Each row of a before or after table is a point. The points were changed in one or more steps. Then noise was added and the rows were shuffled. The steps act on columns, c1 being the first. Name the steps. A step turns or swaps two columns, mirrors them in a line or flattens them onto one, adds a multiple of one to another, or multiplies or shifts one. Angles are multiples of 10 degrees, from the lower column toward the higher: turns from -170 to 170, lines from 10 to 170 but not 90. Use the fewest steps. Two steps may share a column if one is a turn and the other turns, adds or multiplies; they go together, in the order done. Otherwise the lowest column goes first.
In the rows, zero is written as 128.

Before:
[[189 120]
 [107 231]
 [ 99 153]
 [112 141]
 [ 83 111]
 [ 73 117]
 [ 66 125]
 [109 130]
 [101 108]
 [ 88 101]]
After:
[[140 112]
 [102  90]
 [121 189]
 [107 101]
 [113  80]
 [130 110]
 [150 100]
 [233 105]
 [115  71]
 [126  69]]
Steps: swap c1 and c2

Before (11 x 3):
[[ 91 182 161]
 [117 143  94]
 [ 97 182 141]
 [ 96  71  95]
 [ 80  96 113]
 [132 107  76]
 [156 106  71]
 [ 78 107  88]
 [ 72  52  90]
 [ 93 123 162]
 [115 168 139]]
After, 11 rows:
[[ 77 110  82]
 [ 81  88  97]
 [ 91 129 189]
 [157 162  67]
 [100  89  67]
 [ 72  67  50]
 [ 94  84 150]
 [ 97 142 172]
 [129 150  75]
 [117 144 162]
 [117 157 114]]
Steps: turn c2 and c3 by 40 degrees; add 0.5 times c1 to c2

Before:
[[152 112 140 102]
 [110 109 105 147]
 [104 134 151 162]
 [125 188  95  66]
 [143 172 144 137]
 [ 98  94 141 167]
 [249 119 135 164]
 [ 98 184  90 100]
 [137 192 126 121]
 [171  58 147 154]
 [101 148 140 167]]
After, 11 rows:
[[118 116 130 100]
 [ 96  94 139 122]
 [143 157 120 122]
 [163 131 120  50]
 [114 135 130 191]
 [134 163 124 204]
 [235  99  91  99]
 [135 106 125 165]
 [140 113 125 191]
 [ 96  82 139 136]
 [ 98 100 143  79]]
Steps: flatten c1 and c3 onto the line at 160 degrees; turn c2 and c4 by 110 degrees

Before:
[[ 47 123 162 157  88 155]
 [138 124  77 140 159  76]
 [ 42 157  83 171 152 103]
 [141  98 140 167 151 149]
 [ 85 161 172 110 170 131]
 [127  98 106 179 172  97]
 [125  80 147  91 117 112]
 [113 138  92 114 104 154]
 [103 117 119 156 156 133]
 [103  79 170  80 164 157]]
After:
[[145 126  83 161  78 132]
 [124 217 150 130 196 171]
 [143 163 117 206 181 129]
 [196 199 142 210  49 167]
 [116 126 111 190 189  57]
 [115 172 125 227 213  90]
 [217 154 102 223 176  81]
 [106 195 152 139 106 123]
 [182 116 163 163 213 150]
 [ 99 157 128 216 174 151]]
Steps: turn c1 and c2 by -150 degrees; multiply c2 by 1.6; turn c3 and c6 by 30 degrees; shift c4 by 50; multiply c5 by 2

Before (13 x 9):
[[118 155 154  66 123 145  90 182 106]
 [ 74 154  57 164 153 113 110 115 118]
 [ 52 108 165 138 118 124 117 178 132]
 [165  50  99 178  83 109 139 181 119]
 [159  58 106  72 208 126  73 154  66]
 [130 132 157 135 195 135 152  80 172]
 [ 40  58 125 156 150  79 161 135 148]
 [ 83 144 172  84 148 146 114  54  97]
 [126 166 179 142 101 142 197 113 112]
 [ 90  70 121  89 119 149 163  62 164]
 [158 106 107  82 129 141 182 127 143]
 [109 155 118 174 187  36 114 106  91]
 [161  67 121  63 126  36 162 120 147]]
After, 13 rows:
[[161  60 106  89 209 124  72 186 164]
 [ 56 103 163 134 119 123 118 116 177]
 [117 155 152  82 123 145  85 139 182]
 [113 151 116 159 190  40 118 168 115]
 [158 103 108  93 128 138 184 117 121]
 [162  50  98 162  88 107 139 128 180]
 [ 83 145 172  97 150 145 113 174  62]
 [130 133 160 132 193 138 151  90  76]
 [ 87  69 123 102 117 150 167 101  57]
 [127 164 180 140 103 141 194 147 119]
 [ 75 156  55 150 156 114 110 142 120]
 [161  64 121  85 123  33 163 110 116]
 [ 42  58 123 148 148  78 160 106 131]]
Steps: multiply c4 by 0.7; turn c8 and c9 by 100 degrees

Before, 10 rows:
[[158 171 127 185 144 149 171 165 129 136 205]
 [159 168  95  80  77  99 157 115  99 126 162]
 [ 88 170  94  84 178 145 131 184  87 120 187]
 [ 66 120 131  73 145 202 137 140 192 123 138]
 [155 110 101 109 184  98 153 134 114 144 188]
 [162 188  79 138  76 203 156 135  86 181 112]
 [105  99 120 162 182  84 171 104  76 115 187]
 [ 81 188 137  99 152  99 125 100 161 208 125]
 [112 137  67 100 134 108  84  90 154 120 139]
 [163 121  27 184  79  84 122 168 186 185 120]]
After, 10 rows:
[[106  98 162  94 188 158 171 151  77 111 181]
 [113 136 116  97 138 190  85 104 155 157 135]
 [158 167 136 126 162 172 158  96  99 165  78]
 [154 110 141 142 188 166 153 107 114 133 182]
 [ 82 190 159 127 126 137 124  43 162  99 151]
 [ 66 121  65 150 140  87 137 101 194 173 144]
 [ 89 170  96 190 187 150 132 126  86 168 179]
 [157 172 108 152 203 118 173 170 130  82 145]
 [163 187  39 147 112 132 156  99  85  88  76]
 [162 120 117 168 120 239 121 134 187  49  81]]
Steps: mirror c3 and c6 in the line at 150 degrees; turn c4 and c10 by -130 degrees; turn c4 and c8 by -70 degrees; swap c5 and c11

Before (12 x 12):
[[ 71 123 104 125 157 200 143 141 135 106 127 112]
 [110 151 129 103 164  90  29  97  99 120  74 171]
 [150 110  74 114 132 103 118 114 200 123 114  91]
 [207 129  98  84 138 109 144 137  54 151 127 146]
 [166 164 146 199 150 105  16 138 148 102 186 187]
 [117 188  84  60  60 141  50 138 116 144 130 155]
 [174 120  66 118 111 194 179  74  98 157 106 124]
 [132 156 121  27 127 218 101 134 135 171 157  95]
 [157 202  98  96 172 132 139 104 186   7 132  95]
 [142 102 141 118 102 125  50  72 164  39 133  89]
 [153 146 102 173 156 120  85 121 132 129 167  72]
 [120 166 171 156 184 164 112 158 126  93  68 116]]
After (12 x 12):
[[ 75 152 119 110 137  69 140 126 140 171 149  26]
 [100 201 112 145 112 145 133 170 181   3 131  77]
 [ 67 133 108  95 132 196 132 139  48 157 127  95]
 [110 146 136 119 132 166 130 152 145 100 184 214]
 [168 128 132  74  95 146 131 165  98 129  73 130]
 [123 131 106 140 140  36 128 153 135 104 131 118]
 [129 174 103  63 137 109 131  68 121 140 137  72]
 [114 141 108 198 117 153 127 162 125 129 167 137]
 [115 169 158 155 160  97 134 185 127  83  68 148]
 [119  83 144 156  77 135 125  98 158  39 134 104]
 [ 52 130  82 131  80 106 125 107 101 158 105 110]
 [124 115  90 155 114 168 131 133 191 124 115  97]]
Steps: turn c1 and c6 by 140 degrees; flatten c2 and c7 onto the line at 10 degrees; multiply c3 by 0.7; turn c4 and c12 by 60 degrees; swap c5 and c8

Before:
[[147 105 183 124 133 108 150 156 141 185 100 144 107 139]
 [ 99 125  76 119 120  86  92  95  88 179  71 150 123 142]
 [ 94 134 117  94  88 186 170 197 156 134 118 155 140  94]
 [ 81 100  81 197 120 147  51 179 103  61 157 192 150 169]
 [ 72 149  83 185  95 118  49 127 105 149 213 136 143 157]
 [ 87 148 145  87 167 164 137 156 162 126 103 129 128 130]
 [ 84 111 173  67 173 180 171 203 106 188 135 118 140  80]
 [ 93  93 100 179  79 155   7 113 109 110 182 132 169 140]
 [152  99 108 126 181  33 139 118 137 136  84 144 131  97]
 [184  90  93  94 166  33  83 145 120 114 122 161 151 180]]
After:
[[ 95 136 139  95  88 184 146 129 157 134 117 154 137  91]
 [ 74 150  98 182  95 139  97 127 101 147 198 133 143 156]
 [ 79 101 105 198 120 170  99 131 104  60 176 193 150 170]
 [100 126  85 119 117 119 112 127  88 180  74 150 121 142]
 [ 84 149 151  86 165 152 132 129 160 123  93 126 128 129]
 [148 103 155 123 137  82 137 129 140 182 117 144 105 141]
 [ 93  97 121 180  74 164  79 127 106 112 206 135 172 137]
 [ 84 112 174  69 171 148 141 129 106 189 147 116 139  78]
 [152 102  83 126 183  56 135 129 137 136 103 146 132  98]
 [184  87  74  94 166  64 110 129 116 112 147 159 152 180]]
Steps: add -0.7 times c2 to c11; turn c3 and c6 by -30 degrees; multiply c3 by 0.7; multiply c7 by 0.4; multiply c8 by 0

Before:
[[151 113 127 142 125 111 168 123 132 141 140 127 109 128 134 142 133 138]
 [109 123 125 117 136 124 144 112 132  93 137 119 101 144 118 117 114 116]
 [119 128 107 145 123 155 122 176 133 143 141 131 115 104 131 112 134 113]
 [141 135 128 133 138 125 141 133  98 142 145 129 119 142 137 145 138 122]
 [143 113 121 117 108 137 123 113 120 145 121 148 119 109 116 139 139 133]
 [144 123 146 128 127 128 133 117 135 115  89 136 102 140 123 103 133 119]
 [112 124 109 118 135 114 130 138 130 153 134 123 110 130 116 141 133 132]
 [153 135 121 127 106 138 122 119 126 112 123 114 103 134 115 140 120 113]
 [138 180 111 118 124 115 129 112 132 146 144 131 135 128 116 104 136 131]
 [111 133 135 155 123 116 121 120 122  86 130 113 127 141 128 106 136 136]
 [152 120 112 145 118 143 132 118 112 128 109 110 121 112 154 113 112 139]]
After, 11 rows:
[[138 180 111 132 130 115 130  88 132 145 144 123 135 128 116  56 118 134]
 [144 123 145 135 125 128 132 100 135 114  88 119 102 139 123  53 125 121]
 [109 124 124 145 126 125 143  88 132  94 137 140 101 144 119  95 141 134]
 [112 124 109 131 125 115 130 153 129 153 134 136 110 129 116 167 120 136]
 [143 113 121 131 135 137 122  91 119 145 121 100 119 108 116 161 114 136]
 [152 120 112 108 145 143 131 102 112 128 109 138 120 112 155  83 144 127]
 [152 135 121 140 154 138 123 105 126 112 123 129 104 133 115 164 138 122]
 [141 136 128 129 119 125 140 139  97 142 145 132 119 142 138 179 122 118]
 [112 133 135 104 140 116 120 108 121  86 130 139 127 141 129  62 126 111]
 [151 114 127 111 132 111 169 115 131 140 140 127 109 128 134 170 125 123]
 [119 128 107 129 131 154 121 248 133 142 141 123 114 104 131  80 130 104]]
Steps: turn c4 and c18 by 130 degrees; turn c17 and c18 by -160 degrees; turn c5 and c12 by 150 degrees; multiply c8 by 2.5; multiply c16 by 3

Before:
[[163 215 124 152 125  90 128 164  89 146 144  93 172 134 111 145 125 137
   80 172]
 [196  39  92 144  69 183  81 122 171 144 156 140 112 117 213 129 176  76
  124 142]
 [ 74 158 127 137 171  68  75 153  94 177  74  86 162 242 134  68 110 141
   89 177]
 [113 125 135 161 167 145  77 158 122 133  55 152  69  94 174 125  90 144
  131 136]
 [ 68 121 106 100 124  78  90 164  97 158 106 105 219 156  98  89 106 166
   36 240]
 [166  91  86  94 134 167 147 124 173  60 170 162 124 117 235 183 160  89
  147 123]
 [121 111 151 133 117 100 159 137 103 166  52  82 162 156 140  86  83 175
  108 145]
 [184 117  77 108  74 192  84  82 212  87 147 139 107  95 165 204 156 118
  209 109]
 [145  84 142 129 153 103  79  91  54 166  99 172 138 136 147  90  89 137
  164 149]
 [119 130 111 175 122 139  97 119 129 128 113 181 124 137 184  33  87 179
  147 126]
 [ 60  77 157 223 108 141  95 105  74 139 108 161 113 141 178 126 100 156
  179 123]
 [143 175  99 104  82 150 116 114 169  86 125 156 145  79 148 182 145  35
  111  50]
 [139 168 131 105 120 169 107 210 133 133 130 121 203 128 131 144 107  92
  150 123]
 [147 158  95  93 119 131  93 143 170 151 154 112 172  61 205 178 176 133
  142  70]]
After:
[[101 121 104 176 120  82 107 222  98 187 103 105 160 172 111 134 161 107
  131 241]
 [147 106  83 132 117  99 162 160 100 160  50  82 145 176 154 123 166 109
  125 143]
 [168  84  92 137 152 106  72 111  53 147 100 167 161 142 163 124 163 123
  136 149]
 [110 157  77 148 168  68  81 173  92 202  76  89 132 161 136 103 143  21
  135 177]
 [115 176 188 136  84 149 120 132 170  87 126 157 149  26 143 145 106 160
  129  52]
 [121 127 121 111 168 145  77 102 122 142  59 151  68 140 183 101 146 165
  137 135]
 [115  91 195 153 133 167 147 123 171  51 171 167 128  89 221 156  62 131
  128 122]
 [143 116 222 145  74 195  68  84 212  63 146 141 148 111 149 143  87 159
  139 109]
 [159 156 189 147 117 128  89 172 167 136 155 113 145 123 181 154  59 195
  132  67]
 [120 130  54 155 124 137  98 118 129 134 112 181 133 184 195  57 149 127
  133 126]
 [140 167 137 131 121 170 104 237 133 125 130 119 114  95 137 154 148 121
  129 120]
 [ 83  76 111  57 106 143  81 106  75 181 108 160 136 162 184  60 136 118
  138 122]
 [166 211 144 116 122  90 136 182  87 117 148  90 129 142 117 112 136 126
  126 169]
 [189  41 149 148  67 183  83 110 173  97 157 141 120  77 188  98  52 131
  139 142]]
Steps: turn c1 and c10 by -40 degrees; turn c3 and c16 by -120 degrees; turn c4 and c16 by -120 degrees; flatten c7 and c19 onto the line at 170 degrees; turn c8 and c13 by -50 degrees; turn c14 and c18 by -80 degrees; mirror c15 and c17 in the line at 170 degrees
